Every row gives one point. To make a cloud, some directions were put in groups of two or more. Within a group, all points are equally far from the middle, so they leave a hole (a ring in 2 directions, a hollow ball in 3). The other directions are filled evenly. Then the cloud was stretched, turned, moved and blurred a little. How many holes are there, and how many directions does each take, smallest first?

Cloud, 19 rows:
[[ -2.4  -8.1  11.6]
 [  9.4   7.8 -27.3]
 [  6.2  -1.4   4.4]
 [ 16.8  31.2  12.2]
 [ -4.1  31.0 -19.5]
 [ 27.4   0.9  15.6]
 [ 33.7  11.3   9.0]
 [  9.5 -12.0  -3.9]
 [ -3.4 -12.1  22.6]
 [  9.1  27.9  -1.1]
 [  3.8  18.5 -19.3]
 [-23.5 -23.1  -6.5]
 [ -3.5  14.8  14.4]
 [ 37.7   9.8   5.3]
 [ 28.3  20.7  10.7]
 [-15.6 -23.3  -0.2]
 [ 13.9  -8.2  17.5]
 [ 18.4  13.5  24.5]
 [ 13.1  31.1  28.7]]
Holes: 0

Cloud (29 x 4):
[[  2.7 -29.6  15.5  30.3]
 [-15.1 -10.6  20.5  -3.6]
 [ -3.2  22.3   1.8  20.1]
 [  5.4 -11.7 -12.7   2.5]
 [ -4.8 -14.1   8.8  38.6]
 [  1.6 -24.6  20.7  26.9]
 [ 13.8  -8.9  10.7  25.7]
 [ -0.5  25.4  13.3  12.2]
 [ 14.2  -4.7  14.2   6.1]
 [  6.0  12.1  -8.8 -27.7]
 [ -5.9  -2.1  23.7  -5.7]
 [  3.1 -15.7  -2.3  20.0]
 [-27.6   3.5  14.6 -34.8]
 [-34.0  -8.8  15.9   7.4]
 [-16.1   3.6  35.9  -4.7]
 [-30.9  -8.8 -12.7   9.7]
 [ -7.9  13.4  -1.1  -6.6]
 [  9.9  -2.1   6.0  -3.9]
 [-36.2 -28.4   7.8 -25.9]
 [-22.3   3.0   5.5  34.4]
 [ -2.0  20.1  10.2 -19.1]
 [-14.1   9.9  13.1 -15.9]
 [ -1.3  19.3  33.3 -17.5]
 [ -0.8   0.5  -0.8 -42.1]
 [-11.1  -3.8  -2.7  -4.8]
 [ -8.5   4.3   5.5   9.7]
 [-36.1  28.9  15.8  -8.3]
 [-42.9  10.6   4.1 -10.9]
 [-33.4  15.0  19.3  10.8]]
Holes: 0
